Each row of a before or after table is a point. One or more steps were done to the points. Then noise was added and the rows were shuffled. The steps act on columns, c1 being the first. What was done? A step turns or swaps two columns, mirrors them in a line or flattens them onto one, adds a multiple of one to another, or multiplies or shifts one. Angles are multiples of 10 degrees, from the lower column toward the higher: turns from -170 to 170, lines from 10 to 170 but not 90. Use the fewest steps. Two steps may share a column if one is a turn and the other turns, adds or multiplies; they go together, in the order done. Otherwise the lowest column goes first.

Before:
[[-0.4 -1.4]
 [ 2.0 -1.3]
 [-1.8  3.3]
 [-4.1  1.5]
 [-0.8  6.4]
 [ 0.5  0.6]
 [ 2.8 -1.1]
 [-4.1  6.1]
 [ 0.2 -0.2]
 [-1.9 -0.4]]
After, 10 rows:
[[-1.9  0.3]
 [ 1.9  1.6]
 [-4.0 -0.1]
 [-1.9 -3.2]
 [-0.7  5.6]
 [-4.1 -4.5]
 [-0.5 -1.9]
 [ 0.3  0.2]
 [ 2.8  3.1]
 [ 0.3  1.3]]
Steps: add 1.5 times c1 to c2

Before, 14 rows:
[[-0.8  3.3  1.1 -3.1]
 [ 3.6  2.9 -2.6  2.5]
 [ 1.0  0.2 -0.8  3.8]
 [ 1.9 -2.4  3.6  0.2]
 [-4.7  0.2  0.1  6.1]
 [ 4.4 -0.9  0.8  3.8]
 [ 2.0  0.4  0.5  2.7]
 [-3.5 -1.4 -5.9  2.1]
 [ 0.6  2.5 -2.1  4.3]
 [ 2.4 -0.1 -1.5  2.3]
 [-0.1 -1.3 -1.6  4.8]
 [ 3.5  2.3 -1.4  0.5]
 [-5.2  1.0 -2.8 -0.3]
 [-2.1  2.4 -1.2  2.3]]
After:
[[-0.1 -1.3 -1.6  1.8]
 [-5.2  1.0 -2.8 -3.3]
 [-0.8  3.4  1.1 -6.1]
 [ 1.0  0.2 -0.8  0.8]
 [ 3.4  2.3 -1.4 -2.5]
 [ 3.6  3.0 -2.7 -0.6]
 [ 1.9 -2.4  3.6 -2.9]
 [ 2.4  0.0 -1.5 -0.7]
 [ 2.0  0.4  0.5 -0.2]
 [-4.8  0.1  0.2  3.2]
 [ 0.6  2.5 -2.2  1.4]
 [-2.1  2.5 -1.1 -0.7]
 [-3.5 -1.4 -6.0 -0.9]
 [ 4.4 -0.9  0.8  0.8]]
Steps: shift c4 by -3.0

Before:
[[ 0.7  2.4 -1.2  1.8  1.3  0.9 -4.2 -1.5]
 [ 7.7  0.1  1.4 -0.6 -1.1  0.7  1.5 -1.2]
 [-3.3  1.4  0.8  1.3  2.0  0.7  1.9 -3.8]
 [-3.1  1.5  0.3 -1.9  2.1 -3.5 -1.6  1.7]
 [ 0.3 -1.8  1.3  2.1 -7.1  1.6  1.1 -4.9]
 [-0.6 -3.6  0.6 -6.7 -5.5 -1.9 -6.8 -2.8]
 [ 1.3 -2.1 -2.7 -0.4  1.7  0.6  1.1 -2.3]
 [-1.3  4.1 -0.9  0.5  0.7  0.8  2.1 -1.3]
 [-3.7 -1.5  0.5 -1.4 -1.1  0.3  1.7  2.1]
 [-2.3  2.9 -6.2  1.1  2.0  0.3  1.8 -2.5]
 [ 2.8  3.8 -1.6  0.6  1.4  0.8  2.2  0.2]
 [ 6.5  2.8  1.0 -2.5 -6.6 -5.8  1.8  1.2]
 [-1.8  3.1  1.1 -3.3 -1.1 -0.1  1.4  1.0]
 [-0.4 -2.6 -2.6 -0.8  2.4  1.2  1.4 -4.3]]
After, 14 rows:
[[ 4.0 -1.2  0.9 -1.4 -1.0  0.3  1.7  2.3]
 [-0.1 -3.8 -6.5  1.1 -0.4  0.3  1.8 -2.5]
 [-0.6 -3.5  1.5 -3.4 -0.7  0.0  1.2  1.0]
 [ 2.2  1.7 -3.4 -0.6  1.5  1.2  1.5 -4.4]
 [-6.0  4.9  1.6 -0.6 -0.4  0.6  1.7 -1.2]
 [ 1.7 -3.2  0.2  1.2  2.1  0.6  1.9 -3.8]
 [ 0.8  1.4  3.6  2.1 -6.1  1.7  0.8 -4.8]
 [-1.8 -4.2 -1.0  0.3  0.4  0.8  2.3 -1.4]
 [ 2.9  2.5  2.6 -6.7 -5.0 -1.9 -6.9 -2.7]
 [-4.9 -1.2 -2.0  0.5  1.0  0.6  2.2  0.3]
 [-6.8  1.9  3.1 -2.6 -5.9 -5.9  1.7  1.1]
 [-2.0 -1.4 -1.6  1.8  0.7  0.9 -4.3 -1.6]
 [ 1.1 -3.2 -0.3 -1.9  1.9 -3.6 -1.6  1.7]
 [ 0.5  2.7 -3.1 -0.3  0.8  0.3  1.1 -2.4]]
Steps: turn c1 and c2 by 140 degrees; turn c3 and c5 by 20 degrees

Before (13 x 11):
[[ 3.5  0.0  2.8  0.9  2.4  3.0 -2.3  3.5 -2.7 -2.4 -2.6]
 [ 1.4  5.0  3.7 -1.1  2.6 -2.3 -2.9 -2.7 -0.6  0.2  2.0]
 [ 3.7 -0.9 -2.9  1.9  0.7  2.7  1.8 -1.5  2.5 -2.1  1.9]
 [ 4.9  0.5  1.4  4.6  1.6 -1.2 -3.7  1.2  3.2 -0.3  4.0]
 [-2.4  2.7 -0.5  2.4 -3.8 -3.5 -4.6  1.0 -4.5 -2.7 -3.9]
 [-2.5 -1.7  0.9 -0.9 -0.3  4.8 -0.2 -0.8  2.5 -3.5 -0.6]
 [-1.8 -0.7 -3.9 -3.8  0.4  3.1 -5.5  0.7 -2.9 -0.8 -1.0]
 [-0.1 -2.2 -1.3  0.4  1.7 -3.4 -2.8 -4.4 -3.9  2.5  4.8]
 [ 3.6  0.7  1.8  4.4  1.3  0.5  2.2  1.3 -4.6  0.5  3.7]
 [-2.0  2.2 -1.3 -0.9 -0.5  3.6  0.7 -0.1  1.1  3.5  4.6]
 [ 3.3  1.3  3.1 -2.5 -3.8  0.8 -5.7  0.7 -2.2 -1.1 -2.3]
 [-0.9 -1.6 -1.0 -3.8 -2.5  4.4  3.2  2.6 -0.5  4.3 -4.0]
 [-1.8 -0.5 -1.1 -3.9  0.1 -1.9  0.9  1.4 -4.2 -2.8  2.2]]
After:
[[-2.6  1.3  0.9 -0.8 -0.4  4.9 -0.2 -0.7 -2.9 -3.6 -0.5]
 [ 1.3 -4.7  3.8 -1.2  2.7 -2.3 -2.8 -2.8  1.5  0.2  1.9]
 [ 3.7  0.6 -2.8  1.8  0.8  2.9  1.9 -1.6 -2.4 -2.2  1.8]
 [ 3.4 -1.0  3.0 -2.5 -3.9  0.8 -5.8  0.7  2.4 -1.2 -2.2]
 [-1.8  1.3 -3.9 -3.7  0.6  3.0 -5.6  0.8  2.8 -0.7 -1.1]
 [-0.1  2.8 -1.2  0.4  1.5 -3.5 -2.8 -4.5  3.4  2.5  4.8]
 [ 3.6  0.4  2.8  1.0  2.4  3.2 -2.3  3.4  2.7 -2.6 -2.6]
 [-2.0  1.1 -1.0 -3.8  0.2 -1.7  0.8  1.5  4.2 -2.7  2.4]
 [-1.0  1.7 -1.0 -3.8 -2.4  4.4  3.1  2.6  0.2  4.3 -4.0]
 [-2.2 -1.8 -0.4  2.5 -3.9 -3.6 -4.5  1.0  4.9 -2.6 -3.8]
 [-1.9 -2.4 -1.3 -0.9 -0.5  3.7  0.7 -0.2 -0.8  3.6  4.5]
 [ 3.7  0.0  2.0  4.3  1.4  0.5  2.4  1.2  4.6  0.6  3.6]
 [ 4.8 -1.3  1.4  4.4  1.5 -1.2 -3.7  1.1 -3.1 -0.4  4.0]]
Steps: turn c2 and c9 by 170 degrees

Before, 9 rows:
[[ 0.9 -3.6  7.3 -3.6  0.8 -2.2 -3.9  2.0  5.6 -3.0 -2.2  0.7  3.0 -1.2
  -2.6  3.2  0.8  2.5]
 [-1.1 -5.1  0.8  0.4  3.0 -1.5  1.8 -1.8  2.8  0.9  3.2  2.2 -0.1  0.5
  -5.3  1.2  4.7  1.9]
 [-1.3 -6.7 -2.9  0.4 -1.6  1.6  1.0  1.7  1.6 -1.1 -0.2  4.4  1.0 -3.0
  -2.4  1.3 -6.4 -1.1]
 [-5.4 -1.9  0.8  2.1 -0.4 -1.1 -0.7  1.6  2.2 -0.3  2.6  1.1  0.8  1.4
  -0.5  2.8  0.7 -0.3]
 [-0.3 -3.3  1.1 -0.6  3.0  0.6  4.6 -1.1  0.8  0.1 -1.6  2.9  1.0 -0.7
  -0.9 -2.2 -1.4 -4.8]
 [ 7.7 -1.0  2.7  0.1 -4.3  5.7  2.0 -0.6  2.1 -0.5  2.1  0.3  4.4 -0.2
   1.7  0.8  3.5  3.6]
 [-3.2 -0.7 -2.8 -2.7 -0.7  1.8 -1.1 -0.7 -1.4  0.9 -0.8 -5.0 -1.0 -4.6
  -0.7  0.0  1.1  0.4]
 [-0.8 -3.0 -3.7 -0.1  4.8  1.1  2.1 -3.2  3.8  0.4  0.6  2.1  1.0  2.5
   1.6 -1.0 -3.1 -3.4]
 [-0.6 -2.1 -3.8  0.3  2.6 -0.3  2.1 -2.1 -7.2 -4.0  0.2 -0.6  1.0  5.3
   1.2 -0.9 -2.7 -0.9]]
After, 9 rows:
[[ 7.6 -1.1  2.6  1.9 -4.4  5.7  2.5 -0.7  2.1 -0.4  2.1  0.3  4.5 -0.1
   1.5  0.8  3.5  3.0]
 [-1.2 -6.7 -3.0 -0.2 -1.6  1.5  1.3  1.7  1.6 -1.2 -0.2  4.5  1.0 -3.0
  -2.5  1.3 -6.3 -1.0]
 [-0.7 -3.1 -3.7 -1.8  4.9  1.0  2.8 -3.1  3.8  0.4  0.6  2.0  1.0  2.4
   1.6 -1.0 -3.0 -2.8]
 [-5.4 -1.9  0.9  1.6 -0.4 -1.3 -0.9  1.7  2.2 -0.3  2.7  1.0  0.8  1.4
  -0.6  2.9  0.7 -1.4]
 [-0.4 -3.3  1.0 -2.8  3.1  0.6  6.0 -1.1  0.8  0.0 -1.6  2.9  1.0 -0.7
  -0.9 -2.3 -1.4 -3.9]
 [-1.2 -5.1  0.9  1.3  3.0 -1.5  2.3 -1.8  2.8  1.0  3.1  2.3 -0.1  0.6
  -5.4  1.3  4.7  1.4]
 [ 0.8 -3.6  7.4 -1.9  0.8 -2.3 -5.1  2.0  5.6 -3.0 -2.2  0.7  3.1 -1.2
  -2.5  3.1  0.8  4.0]
 [-0.5 -2.2 -3.9 -0.2  2.5 -0.3  2.8 -2.1 -7.3 -4.0  0.1 -0.6  0.9  5.4
   1.2 -0.9 -2.6 -0.9]
 [-3.1 -0.7 -2.7 -2.1 -0.8  1.8 -1.4 -0.8 -1.4  0.8 -0.8 -5.1 -1.0 -4.6
  -0.8  0.0  1.1  1.8]]
Steps: turn c4 and c18 by -30 degrees; multiply c7 by 1.3

Before (8 x 24):
[[ -1.6  -1.7  -0.2  -2.0  -2.3   2.6   1.0   2.5   0.0   3.8   1.5  -2.3
    0.6  -1.6   5.4   6.8   1.2  -1.0  -2.8  -4.1  -0.4   1.6   3.0  -2.3]
 [ -2.7  -3.0   1.5   2.0  -2.8   1.6   2.6   2.9   4.8  -0.4  -0.3  -1.4
    1.1  -3.7   4.0   1.1   0.9   1.6  -3.2   0.4   1.5   2.0   3.5   1.0]
 [ -1.1   1.3  -1.1   0.4  -1.9   3.4   2.2   1.3  -1.4  -1.5   0.9  -1.7
   -0.4   0.2  -4.7   1.7   0.7  -1.9  -0.5  -1.6  -0.1   0.3  -1.7  -2.2]
 [ -6.6   2.9  -2.8   3.7  -3.2   3.1   2.3   2.8   0.2   4.2  -4.1  -0.1
    0.3   4.7  -4.9  -1.8   2.2   2.1  -2.7  -0.9   1.3  -1.5  -1.7  -2.4]
 [ -0.9  -3.8  -0.6   1.9  -3.9   3.2   2.2  -4.5  -0.9   2.6   1.5  -2.1
   -1.5   2.2  -5.7   0.1   1.4  -2.8  -2.7  -0.9   1.6  -1.0   0.6   1.0]
 [ -1.7   2.1  -1.2  -1.0   1.1   4.2   1.9   1.0   2.4   2.8  -1.8  -1.4
    1.1  -0.9   3.2  -1.4   0.0  -3.2   1.8  -0.2   2.2   2.3   1.3  -1.5]
 [ -0.1  -3.6  -2.1  -1.0  -3.2   4.7  -4.5  -2.3  -0.5 -13.3   0.6  -0.4
    1.5   3.9  -3.5  -0.3   0.9   4.4  -3.0  -2.6   3.2  -0.5  -4.6  -2.5]
 [ -1.0   0.0  -1.0   3.5  -0.1   3.5  -0.1   0.2   4.8   3.4   0.0  -0.8
    0.6   3.6  -6.1  -0.7   1.1  -2.7  -2.0  -1.7   1.5  -1.7   3.5   3.5]]
After (8 x 24):
[[ -1.0   4.0  -0.5   1.9  -4.0   3.1   2.3  -4.6  -0.9   2.6   1.4  -2.1
   -1.5   2.2  -5.7   0.7   1.6  -2.7  -2.5  -0.9   1.1  -0.9   0.2   1.1]
 [ -6.6  -1.4  -2.7   3.7  -3.1   2.9   2.4   2.8   0.1   4.3  -4.2  -0.1
    0.3   4.8  -5.0  -2.4   2.3   1.8  -2.5  -1.0  -3.1  -1.5   0.7  -2.3]
 [ -2.7   3.2   1.4   2.2  -2.9   1.6   2.6   2.7   4.8  -0.4  -0.3  -1.4
    1.1  -3.8   3.8   3.5   0.9   1.4  -3.1   0.3   0.7   1.9   0.8   0.8]
 [ -0.9  -1.1  -1.1   0.3  -2.0   3.6   2.2   1.2  -1.3  -1.6   0.9  -1.8
   -0.4   0.3  -4.8  -0.4   0.8  -2.0  -0.5  -1.5  -0.6   0.3  -2.4  -2.0]
 [ -1.7   1.0  -0.1  -2.1  -2.2   2.5   0.9   2.4   0.1   3.7   1.6  -2.4
    0.7  -1.7   5.3   5.9   1.3  -1.1  -2.6  -4.1   1.3   1.5  -4.5  -2.3]
 [ -0.1   5.2  -1.9  -1.0  -3.3   4.7  -4.6  -2.1  -0.6 -13.1   0.6  -0.3
    1.6   4.1  -3.7  -4.1   0.9   4.3  -2.9  -2.7  -0.1  -0.4  -2.2  -2.4]
 [ -1.0   0.9  -0.9   3.5  -0.1   3.6  -0.1   0.3   5.1   3.5   0.0  -0.9
    0.6   3.5  -6.1   2.6   1.1  -2.7  -2.0  -1.6  -1.3  -1.8   2.6   3.4]
 [ -1.8   0.0  -1.3  -1.0   1.0   4.2   1.9   0.9   2.5   2.8  -1.9  -1.3
    1.1  -1.0   3.0   0.6  -0.1  -3.3   1.9  -0.1  -3.0   2.3   1.8  -1.6]]
Steps: turn c2 and c21 by -140 degrees; turn c16 and c23 by -60 degrees

Before:
[[-1.0 -0.3  3.8 -0.7  2.4 -1.2  0.4 -2.8  4.2 -3.4 -3.2  4.3  1.3 -0.1
   2.4  1.6  0.2 -2.0 -3.7 -6.2 -0.8 -3.9  4.0 -0.9 -2.2 -4.5 -5.9 -0.5
   2.4 -1.4  0.7  1.3 -0.8  0.8 -4.7  5.3  1.1 -1.4 -0.4 -0.6  1.4 -4.5
   5.1 -4.2  0.1  3.8 -2.0  1.3]
 [ 1.0 -0.7  6.3  0.4  1.0  1.5  2.6 -6.8  5.0 -1.5 -1.3  5.3 -0.2  1.1
   1.3 -1.6 -2.7 -0.1 -5.5 -5.3 -2.2 -0.7  1.8 -1.7 -1.4 -5.1 -4.8 -0.4
  -0.1 -4.0  0.5 -0.5 -0.7 -0.1 -3.2  2.8  2.5 -0.9  1.4 -1.4  2.2 -2.8
   4.2 -5.7  0.3 -0.8 -1.3 -1.3]
 [-0.3 -2.8  3.1  0.5  3.3 -1.1 -3.4 -3.8  7.4 -2.4 -3.4  0.7  0.4 -0.3
   1.8  3.3 -2.8 -1.6 -3.6 -6.6 -0.9 -0.1  1.3 -3.1 -1.9 -1.7 -7.7 -4.4
  -1.7 -2.7  1.1  0.6  2.3  0.8 -1.5  6.9  3.3 -2.7  1.3 -2.1  0.3 -3.8
   3.5 -3.8  1.2  3.0  0.2 -2.0]
 [-1.8 -2.5 -1.5 -2.8 -0.8  1.4 -4.3 -0.6 -5.5 -0.9  2.4 -0.1 -2.0 -3.4
  -1.6 -0.3 -2.6 -2.9  2.3  2.4  2.3  0.4  0.6 -2.8  6.7  0.3  2.3 -1.0
  -1.2 -1.4  0.9  0.5  1.3  1.3  0.5 -2.0  3.8  3.5  1.5 -1.6 -0.4  0.3
  -2.4 -2.2  0.2  3.1 -0.7  0.0]
 [ 0.0 -1.1 -2.0 -1.9 -1.9  1.7 -0.1  2.2 -3.2  0.2  4.9 -0.9 -3.3 -5.2
   0.0  0.6 -2.1 -0.2 -2.6  3.7  2.8  0.7  0.4  0.5  3.4  1.1  3.1  0.3
  -1.6 -0.1  2.1  1.8 -0.9 -0.2  0.9 -0.8  3.1  5.2 -3.2 -3.6 -2.9  1.6
  -1.4 -0.8  2.8 -0.4  0.4  1.8]
 [ 2.1 -1.9 -0.9 -1.5 -3.0  2.0 -2.1 -1.6 -3.3 -1.2  2.3 -0.5 -1.7 -3.8
   1.8  0.0 -2.2 -2.5  0.3  2.4 -0.4  0.7  2.1  0.9  1.1  4.8  1.1 -1.9
   1.2 -1.4 -0.1  0.9  0.7  0.3  1.6 -0.8  5.1  2.6 -0.3 -3.3  0.2 -0.5
  -3.0  0.7 -0.2  4.3  1.2  1.5]
 [ 3.3  0.9 -3.5 -5.3  1.6 -4.1 -5.3 -1.5  1.8  6.2 -0.5 -2.0  1.4 -1.6
  -1.7 -3.7  3.3  0.4  1.5 -5.2 -6.2  0.2  6.3 -4.1 -5.7  0.7 -1.2  0.9
   0.5  6.6  0.2 -0.5  3.1  3.8 -4.1  4.5 -0.5 -1.6  2.2  0.0 -0.5  0.2
   3.7  4.9  0.9 -3.4  0.1  0.5]
 [ 0.3 -3.1 -3.0 -0.5 -3.8  0.8 -0.7  0.4 -0.2 -0.5  4.9  0.0 -2.6 -4.5
   1.7  0.0 -4.8 -1.7  0.4  4.1 -3.0 -1.0 -0.8 -0.6  3.9  0.7  1.4  1.4
  -1.5  0.2  2.0 -0.4  1.9 -1.2  0.6 -0.1  0.5  5.4 -0.2 -0.5 -1.6 -0.2
  -0.8 -0.3 -1.2  4.0  2.2  3.5]]
After (8 x 48):
[[ 0.3 -3.3 -2.9 -0.4 -3.7  0.8  0.0  0.4 -0.1 -0.4  4.7  0.0 -2.7 -4.3
   2.3 -0.1 -5.0 -1.3  0.3  3.9 -3.2 -2.0 -0.5 -0.9  3.6  0.4  1.8  1.4
  -1.3  0.2  2.2 -0.2  2.4 -1.4  0.4 -0.3  0.5 -5.2 -0.6 -0.7 -1.7 -0.7
  -0.6 -0.3 -1.2  4.2  2.3  3.3]
 [-1.9 -2.3 -1.4 -3.1 -1.0  1.7 -0.8 -0.7 -5.5 -1.2  2.5 -0.1 -2.1 -3.3
  -1.1 -0.5 -2.8 -3.0  2.6  2.4  2.4 -1.7  1.6 -2.7  6.6  2.8  2.4 -0.9
  -1.1 -1.1  1.1  0.7  1.3  1.5  0.6 -2.2  3.9 -2.6  1.8 -1.8 -0.4  0.4
  -2.6 -2.2  0.4  2.9 -0.4  0.3]
 [-0.1 -1.1 -2.4 -1.9 -1.8  1.7  0.4  2.1 -2.9 -0.1  5.0 -1.4 -3.4 -4.8
   0.3  0.8 -2.1 -0.1 -2.6  3.9  2.8 -3.3  0.3  0.6  2.9 -3.5  3.3  0.0
  -1.4 -0.2  2.2  1.3 -0.9 -0.6  0.6 -0.9  3.4 -3.8 -3.2 -3.7 -2.9  1.5
  -1.1 -0.4  2.8 -1.1  0.3  1.7]
 [ 1.0 -0.5  6.2  0.4  0.8  1.5 -0.5 -7.0  4.9 -1.6 -1.0  8.6 -0.4  1.2
   0.5 -1.5 -2.7  0.6 -5.7 -5.2 -2.7  1.1  0.4 -1.9 -1.5 -2.9 -5.0 -0.5
  -0.2 -3.9 -0.2 -0.5 -0.8 -0.3 -3.2  3.3  2.4  0.4  1.2 -1.2  2.1 -3.0
   3.9 -5.6  0.2 -0.8 -1.2 -1.3]
 [-1.0 -0.1  3.9 -0.5  2.2 -1.3 -1.5 -2.5  4.3 -3.6 -2.9  6.7  1.3 -0.5
   0.8  1.5  0.4 -2.1 -3.6 -6.1 -0.8  4.1  3.2 -1.0 -2.1 -5.3 -5.8 -0.4
   2.3 -1.8  0.8  1.2 -0.8  0.9 -4.6  5.5  1.1 -1.0 -0.4 -0.7  1.4 -4.9
   5.0 -4.2  0.0  3.4 -1.7  1.2]
 [ 2.6 -2.0 -0.9 -1.5 -2.7  2.0 -1.3 -1.6 -3.1 -1.4  2.5 -0.4 -1.9 -3.9
   2.2  0.2 -1.9 -2.4  0.3  2.3 -0.3 -2.1  2.6  0.8  0.9  4.3  1.2 -1.7
   1.1 -1.2 -0.3  1.3  0.8  0.7  2.0 -0.4  5.0 -2.0 -0.3 -3.2  0.4 -0.4
  -2.9  0.7 -0.6  4.1  1.1  1.8]
 [-0.2 -3.0  3.1  0.5  3.3 -1.2 -0.9 -3.7  7.5 -2.3 -3.2  1.0  0.5 -0.4
   1.5  3.0 -2.7 -1.7 -3.7 -6.4 -1.1  1.6  2.4 -3.0 -1.4  0.0 -7.4 -4.5
  -2.2 -2.6  0.8  0.9  2.0  1.2 -1.3  7.0  3.3  2.5  1.2 -2.2  0.2 -4.0
   3.2 -3.6  1.1  3.5  0.4 -2.0]
 [ 3.3  0.8 -3.7 -5.3  1.4 -3.7 -2.9 -1.8  1.7  6.7 -0.5 -2.7  1.6 -1.6
  -2.8 -3.6  3.0  0.7  1.4 -5.2 -5.9  0.6  7.8 -4.1 -5.6  3.9 -1.0  0.8
   0.5  6.7  0.2 -0.5  2.7  3.8 -4.3  4.4 -0.5  1.5  2.2  0.0 -1.0  0.3
   4.0  5.0  0.9 -3.5 -0.1  0.7]]
Steps: flatten c7 and c23 onto the line at 110 degrees; multiply c12 by 1.6; add 0.3 times c35 to c15; turn c22 and c38 by 150 degrees; add 1.5 times c39 to c26
